Each row is a point. Any point is a mix of the corners, with weights that add up to 1. It lies inside the corners' shape when no weight is negative. Say inside or outside, and name the corners with a negative weight.
(in the rows, 128 means zero)

Corners:
(1): [ 55 116]
(2): [157  83]
(3): [168 175]
Points:
[164 169] -> inside
[163 169] -> inside
[ 97 106] -> inside
[127 163] -> outside (2)
[125  77] -> outside (3)
[175 126] -> outside (1)
[188 155] -> outside (1)
[ 69 144] -> outside (2)

Corners:
(1): [143  28  85 100  61  71 190 125  39]
(2): [154  89 221 104 137 142  62 159 166]
(3): [166 196 155 159 146 239 116  57 100]
(4): [161 209 134 196 112 153 194  74 194]
(5): [ 84 181 134 135 105 134 147 183 209]
(6): [ 96 169 154  94 142 171 195 133 189]
(7): [ 92 192  71 130 133 128 132 150 179]
(8): [109 107 121 144 142 221 155  59 117]
(9): [192  53 112 129 119 118  92 222 150]
(10): [164  97 116 194 136 135  96 176  67]
Points:
[134 106 139 126 126 155 121 144 127] -> outside (4)
[130  92 128 107 110 139 140 127 116] -> outside (4, 10)
[155 160 110 191 130 164 126 136 129] -> outside (1, 2, 6)
[134 127 147 138 119 163 159 101 128] -> outside (7, 9)
[131 159 139 141 123 168 164 127 157] -> outside (2, 7)
[135 153 156 145 128 178 151  99 141] -> outside (7, 9)

Corners:
(1): [181  83 120 123 138 101 116 130 110 180  86 172  92 102 171 172 105 116]
(2): [145 137 215  81  95 114 113 143 125 233 145 162  98 170 130 173 175 142]
(3): [136 160 182 177  82 124 135 181  95 249 110 154 108 141 138 134 109 202]
(4): [ 99 104 122 145 112 127  72 104 169 120 147  66 125 113 159  70 219  60]
(5): [170  73  67  91 161  51 142  90  96 102 118 117 105 146 133 123  48 153]
(6): [128  98  50 111 125 183 112 100  65  87 153 130 120 143  88  61  82 124]
(7): [152 165 198 118 123 159  80 223 118 161 105 133 107 189 180 193 192 210]
(8): [ 46 104  79 172 174 127 185  45 121 113  56 148 139 116  70  78 109  77]
(9): [170 153 134 139 175 162 147 105 143 111 156  68 107  67 119  87 100  94]
(10): [ 86 173 136 160 150 153 120  58 158  68 176 117 177  97 146 109 125 106]
(11): [181 136  86 120 168  73 128 108 126 130 128 173 127 113  41  44 118 108]
(12): [122 115  85 166 158 161 161  60  98 128 143 105 136  97 102 112 171 157]
(13): [ 72  79 147  89 120 138  83 109 215 130 127  50 209 116 162 148 164 121]
(14): [132 112 202  79 119 104  87 160 139 202  98 161  76 124 181  91 120 178]
(15): [143  45 163  97  86 116 140 155 147 116 182 164  95 140  99 139 155 211]
(16): [139 138 142 161 142 132  98  34  73 100 111  76 170  96  67  89  83 100]
(17): [106 140 126 133  99 142 163 100 113  61 102  63 187 105 142 103 154  90]
(18): [163 166 120 120  85 149 120 138 144 214 109 151  75 166 143 136 160 186]
(19): [ 90  94  87  80  98  77  81 136 138 113 136  82 142  30  98 118 120 108]
Points:
[138 115 111 123 131 130 119 110 114 132 127 125 123 114 118 109 118 128] -> inside
[127 108 130 116 135 104 100 120 120 157 124 105 116 124 122 102 132 126] -> outside (1, 10, 15, 17, 18)
[136 115 118 129 133 127 123 107 122 135 136 128 122 123 108 117 125 135] -> outside (14, 17)
[112 122 110 116 132 135 112  93 129 105 130  91 148 112 119  97 139 106] -> outside (1, 3, 15)
[125 107 117 122 121 114 127 125 105 133 128 146 115 124 119 107 134 136] -> outside (9, 13, 16, 18)
[146 122 133 120 131 125 109 101 120 122 135 109 134 112 115 112 125 126] -> outside (3, 8)
[139 114 149 122 123 106 107 118 117 131 136 111 123  92 140 133 125 128] -> outside (6, 8, 11, 13, 18)

Corners:
(1): [ 56 119 108 174 183 120 156 125 101 120 154  40 150 102 101 218 170  97
 115 236]
(2): [120 104 172  91 124 167 120 122 156 191 124 101  67 118 116  66 124 135
 121 139]
(3): [137 114 141 120  98 162 123  65 208 104 130 199 100 190 110  91 149 165
  93 115]
(4): [ 41 194  38 179 189 197 142 194  48 172 121 158 214 190  90 203  85 174
 215 190]
(5): [219 139 195 149 108 137  84 103 171  89  86 145  31  85 104  55 131  65
 111  82]
(6): [150 153  93 124 190 129 174 118  83 100 151  99 195 151 156 179 155 138
 117 166]
(7): [100 169  59 158 160 173 108 109  91 162 102 119 187 181 139 249  85 140
 119 150]
(8): [ 92 194  81 203 193 105 201 114  88 170 187  86 190 120 146 176 149  96
 104 214]
(9): [125 135 101  80 121 180 116 121 135 114 153 199 151 113  84  75 140 148
  81 116]
(10): [118 107 156  86 128 119  93  26 169 123 105 188 103 120  77  63  98 196
  99  86]
(11): [ 84 195  21 128 151 146 188 107  88 104 138 119 204 166 136 159 148  85
 170 154]
(12): [114 151 212 114 102 109  49 148 226 112  69  53  49  40 138  43 124 152
 108  88]
(13): [134 107  99 158  97 182 155  80 174  93 150 158 160 111 129 136 161 141
 136  75]
(14): [ 77 176  58 159 212 141 199 147  85 100 156  92 147 157 164 203  92  50
 128 171]
(15): [171 106 173 162  93  93  38 133 192 109 126  60  55  96 113  82  89  99
 103 114]
(16): [161 104 174 116  56 127 110 142 173 131  80 165  81 146  99  89 146 117
 112  25]
(17): [ 93  87  98 123 137 143 123  99  95 113 177 221 149 164 156 119 196  81
 123 119]
(18): [157 127  93 109  86 129 161  96 140  96 114 192 105 115 152 106 153 151
 128 110]
(19): [ 93 167  34 156 235 112 176 151 119 151 114  90 169 124 135 177 144  98
 145 172]
(20): [168 118 168 177 129 115 122 119 146 103  49 119 104  79 117  35  94  98
  85 137]
(21): [165 133 200 112 106 121  95 165 186 118 103 128 107  87 124 100 110  50
 154 124]
Points:
[139 143 116 132 136 135 148 114 144 124 129 144 130 122 118 103 128 118
 123 126] -> outside (1, 7, 12, 17)
[130 142 135 134 139 129 127 130 148 123 121 121 129 115 127 124 130 104
 128 138] -> inside
[ 88 137 103 158 156 136 149 128 131 125 151 103 146 134 129 134 154 115
 112 159] -> outside (5, 7, 10, 18, 21)
[141 137 135 144 141 131 117  94 159 121 124 115 118 119 138 110 121 103
 108 123] -> outside (1, 4, 9, 16, 18)
[135 141 123 144 134 135 139 124 132 114 125 119 134 128 137 135 133 106
 128 138] -> outside (9, 10, 19)

Corners:
(1): [120 142 144 156 129 149  74 173 103 180 110 117 144  63  84 117 180  76
 120 126]
(2): [156 150 163 100 149  53  54  74 173  96 168 146 172 186  75 113 158  36
 135 127]
(3): [207 136 134 128  86 111  60 142 159  67 141  53 189 151 140 173  79  88
  73  89]
(4): [133 195 159 147  84 147 169 176 130  57  31 203 124 118 165 174 174 160
  69  84]
(5): [152  56 139 240  98 150 185  62 165 108  63  54 107 104 115 101 105 134
 111 148]
(6): [143 163 179 143 117 176 125  38 161 123  82  37 107 141 112  42 184 122
 150 135]
(7): [149 136  89 149  88 203 213 109 187 114 116 156 143 122  92 173 104 119
 104 104]
(8): [104  60 162  88 122 146 174 163 110 142 113 171  75  68 111 205 156  67
 120 168]
(9): [126 124 108 182 135 101  94  31 174  80 237  74 114  69  91  93 147 131
  92 107]
(10): [ 90  68 132 162 144 133 178 119  45 107 118 107 128 139  73 122 127 104
 153  65]
(11): [147  92  53 161 184 177 170 156 177 112 110  82 118 127 103 106 112  97
  63  96]
(12): [ 80 191  81 117 110  86 131 100 106 126 123 149 125 111 127 233 134 138
 131 161]
(13): [ 44  73 141 128 103 108 125 118  49 105  88  83 177 122 111 138 104 204
 142 126]
(14): [106 116 191 130 163 117 168 173 160  99  97 164  78  85 150 105 121 135
 148 101]
(15): [114  28 172 175 236 130 174 173 156 147 206 128  45 141  43  90 146 190
 123 127]
(16): [104  65 138 133  75 110 118 100 161 208  58  77  52 156 141 174 103 102
 177 140]
(17): [176  68 158 159 186  99 168  76 186 132 184 108 134 106 173 160 151 163
  92 102]
(18): [180 160 225 163 137 114 204  76 196 120 116 130  87 147  95  39 113 142
  45  90]
(19): [ 88  84 130 115 138  75 100 181  63 132 178 184 165 200 160  92  65 134
 111 150]
(20): [163 134 118 140 138 202  80 133 121 149 113 178  98  94  82 166 112  51
 139 115]
(21): [ 60  60 221 160 177 110 169  82 212 200 187 136 127 187  80 177 105  62
  92 183]
Points:
[122 122 138 127 122 131 121 102 139 141 121 114 124 126 113 143 129  94
 131 127] -> outside (4, 5, 15)
[129 130 137 137 137 134 128 116 144 121 131 128 126 131 107 134 130 117
 117 113] -> outside (5, 8)
[100 117 149 119 135 129 141 153 110 131 128 157 125 114 125 185 137 122
 127 138] -> outside (2, 5, 9, 11, 16, 18)
[113  99 151 153 141 129 156 115 139 130 125 125 114 121 107 126 130 127
 116 122] -> outside (3)

Corners:
(1): [189 169 162 100  85 110 195 153 112 148 113 126 150  92 100  93 104 173
  89  73]
(2): [181 171 115  59  99  82  99 183 147  61  52 135 130 180 157 180 219 124
  66 151]
(3): [106  94  55 128  73 115 101 194 140  71 126 123  35  74 148  95 114 112
 198 148]
(4): [126 126 207  99 185 247 112 103 171 176 113 188 134  68  65 132  84  80
 143  85]
(5): [126  52  75 169 102  87 138  81 168  56  99  74 143 170 124 160 123 151
 178  89]
(6): [123 153 171 121  89 200 210  95 162 184 220 151 144 139  72  95  92  74
 181 181]
(7): [115 137 164 143 148 175  93 115  95 212  88 111 107 111 112 196 169  62
 103 184]
(8): [152  77 130 112 124 133 116 124  69 136 187 195 148 113  78  81 177 198
 131 131]
(9): [ 36  48  72  75 164 109  90  91 105 166 121  57  75 186  74 158 194 168
 161 146]
(10): [ 98 187 162 105  73 130  70 181 116  79 177 134 162 139 119 199 141 132
 106 139]
(11): [ 84 166 125  96 107  52  55 191 110 100  99 110  93 199 205 187 144 171
  53 109]
(12): [ 79 141 114 139 149 205 135  86 134  82 120  99  77  67 120  74  63 135
 129  67]
(13): [114 202  87  71 224 208 117  79 122 166  71  95 145  55 186 190  64 117
  81  94]
(14): [113 199 135 114  51  91 147 165 147  90 175 127 190 114 149 102 124  51
 109 139]
(15): [214 161  90 205 100 165 230 229  89 195  95 220  70 156  91 122  96  69
  88  69]
(16): [ 91  75 135  93  95 142  66 160 136 114  79  58  71 156 156 183  83  95
 149 140]
(17): [123 178 118 114 182 183  78 123  69 136  67 192 148 107 107  96 145 144
 149  85]
(18): [157 144  99 196 182 185  88  95 202 125  89 110 189 131  93  24 178  54
 175 144]
(19): [167 153 137  63 117  96  85 154 117 125 119 167  74 192  96 167 118 113
  89  69]
(20): [151 131  58 100 219 145 132 136  96  92 118 101 108 106  81  79 157  77
 204 183]
(21): [177 104 169  94  94 148 138 178 188 167 118 111 115 135 140 107 178  88
 170  87]
Points:
[116 124 120 116 132 147 120 132 111 137 121 129 108 122 112 135 122 126
 138 111] -> outside (2, 18)
[136  97 128 147  67 120 146 145 140 131 150 114 105 140  97 119 125 113
 148 114] -> outside (2, 4, 11, 13, 17, 20)
[121 131 121 128 133 162  99 146 123 125 122 140  97 124 120 134 111 108
 145 113] -> outside (1, 2, 9, 14)
[150 136 115 139 124 152 142 155 125 141 111 152 107 132 106 121 121 103
 126 103] -> inside
[126 157 133 111 107 134 119 149 127 118 130 132 140 125 123 127 131 107
 126 120] -> inside
[140 117 113  97 114 118 144 158 112 132 128 141 119 133 121 123 141 137
 139 120] -> outside (7, 10, 12, 18, 19)

Corners:
(1): [103 105 105  92 134 125  86 108 108  62 171 148 155  93 186 160 173 133
 104 122]
(2): [150 169 113 158 160 142 103  80  94  99 147 104  92 122  63 132  94 191
 162 141]
(3): [144 132 128 153  98  68  79 231 149  68 110 102 116 153 108 138 135 183
 128 136]
(4): [182 143  89  80 147 137 116  58  94 110 151 157  79 151 102 134 111  87
 141 135]
(5): [174 182 176  68 102 156 120  73 112 132  50 132 151 114 131  46 105 113
 179  95]
(6): [128 107 171 118 174  57 149 167 117 159  55  98 122 152 133 119  75 126
 197 159]
(7): [131  74  92 117  94 134 127  58  95  97 105 114 109 105 123 114 192 155
 118  12]
(8): [ 80 103  63 118 152 110 150 101  60  86 139 113  40 160  35 139 249 124
 158 169]
(9): [141 144 106  91 103 122 135  81 170 133 105 135  94 129  98 137 242 143
 123  99]
(10): [105 141  91  81  91 131 135 142 168 192 126  89  94  99 159 155  67 177
 150 118]
(11): [150 121 172 152  89 148 122 145  76  62  98 134 131 152  72 151 160 149
 130 117]
(12): [189 113 144  97 125 149 146 158  92 132 142 122 153 151 164 102 147  84
 181 130]
(13): [140  69 132 103 138 120 138 188 179 130 160  99 102 157  92 119 130 114
 107 161]
(14): [192 132  87  81 108 129 177  79 199 115 121 121 123 149  62 150 154 183
 196 109]
(15): [ 76  87 165 120 145  79 138 144  76 196  94 105 165 113 135  66  45 136
 221  67]
(16): [125 115 194 125 117  70 125 143 106  58 139 141 135 113 175  80 128  80
 141 134]
(17): [196 111 110 134 116 120 134 149 204 137 117 153 142  49  97 160  52 155
 143 134]
(18): [ 99 112 102 114  81 108 122  83 144 127 120 101 135 120 169 143 142 188
  97 135]
(19): [ 82 170  94  97  49 189 146 114 170 160  92  67 186 148 190 158 180 139
 133  79]
(20): [142 122  99  79 183 119 193 155 138 220 175  23 107 143  50 150  95 105
 151 188]
(21): [134 192 138 141  83 165 133 115 127  99  81 148 177 126 170 104  73 175
  84  84]
Points:
[132 111 104 113 119 121 137 128 137 130 126 108 118 131 105 148 143 151
 150 119] -> outside (5, 16, 21)
[137 136 138 117 110 113 130 135 156 120 100 103 135 123 126 132 118 158
 136 125] -> outside (4, 8, 12, 15)
[137 132 127 114 124 116 140 130 134 140 102 106 117 131  99 122 116 141
 161 120] -> outside (1, 12, 18)
[149 126 165 148 148  87 138 195 122 133 112 100 124 134  79 102  85 138
 148 168] -> outside (1, 4, 7, 10, 14, 19)
[134 119 128 109 116 120 133 133 130 118 121 117 126 131 125 124 134 132
 136 123] -> outside (2)
[143 140 110 107 112 146 133 109 110 134 111 100 103 152 112 124 151 137
 134 118] -> outside (1, 14, 15, 16, 17)
[111 119 141 103 120 104 120 149  88 122 112 104 122 141 144 116 164 107
 162 114] -> outside (2, 13, 14, 17, 18, 21)
[121 123 106 117 127 119 137 121 110 109 121 117 102 137  95 129 159 139
 145 135] -> inside
